Each row is a point. The window is the flat piece filled in between its corners: a triangle in 3 columns, a solid with four corners in 4, and so on. A path goes straight from each point to the next, and from the last back to the first. List the points from which the path goes on through the window.

Window (4 x 4):
|  34.7 |  10.3 |  38.1 |  -2.1 |
|  31.3 |  11.7 |  14.5 |  27.9 |
| -19.6 | -25.5 |   2.1 | -23.5 |
|  25.3 |   2.7 |  -4.6 | -11.4 |
Path:
(1): | 36.4 | 31.8 | 42.3 | -5.8 |
(2): |  20.6 | -31.2 |   2.1 |  11.9 |
(3): |  24.6 | -11.0 |  -6.4 | -12.7 |
(4): | 18.9 | 32.5 | 12.2 | -4.5 |
(5): |  0.4 | 23.9 |  4.1 |  8.2 |
(6): |  45.4 | -13.5 |  -2.7 | -16.6 |
(7): |  35.4 | -12.8 |  20.2 |  28.3 |
(8): | 25.2 | 27.4 | 11.7 | 17.4 |
Through the window after points: 1, 3, 5, 7

Window (8 x 8):
|  53.8 | -35.6 |  15.0 | -20.8 |  14.3 |  22.5 |  41.1 | -31.4 |
| -29.1 |  39.7 |   2.0 |  -6.6 |  11.6 |   2.3 |  -3.7 |  -6.0 |
|  40.7 | -34.0 |  17.1 | -11.5 |  39.9 |  44.4 |  -1.3 | -29.2 |
| -23.4 |   5.8 |  13.8 | -22.9 | -43.3 |   6.0 | -28.2 |  -6.7 |
| -31.9 | -11.7 |  26.4 |  17.0 | -29.9 | -17.6 | -12.8 |  25.2 |
| -19.3 |  17.2 | -11.8 |  -8.2 | -26.2 |   1.5 | -14.3 |  42.7 |
| -37.9 |   0.7 |  -4.2 |  27.7 | -38.9 |  17.9 |  -1.4 |  11.9 |
|  13.3 |  22.5 |  -3.5 |  19.5 | -15.8 |  -4.1 | -15.5 |   0.3 |
Path:
(1): |   3.9 | -20.1 | -25.0 |   6.1 |  22.9 |  -1.4 | -23.2 | -13.3 |
(2): |   4.2 | -11.7 |   3.0 | -11.2 |   9.5 | -24.9 | -14.3 | -14.0 |
(3): |  -8.9 |  -7.8 |  12.5 |   9.4 | -46.9 |  51.0 |   3.7 |  34.5 |
(4): |   1.8 |  28.1 |  29.7 |   5.3 | -15.0 |  16.9 |  -6.4 |   0.6 |
(5): |  -9.8 |   7.0 | -11.7 |  -9.7 |  -6.3 |  -8.1 | -13.0 |   0.6 |
(6): | -20.4 |   5.9 | -39.8 | -19.5 |   1.2 | -26.4 |  30.0 |   4.4 |
(7): |  -0.8 |   2.7 |  31.0 |  17.8 | -30.3 |  26.0 | -27.8 |  18.1 |
(8): | -25.1 |  22.7 |  39.8 |  -9.9 | -39.0 |  10.6 |   1.1 |  -1.9 |
Through the window after points: 6
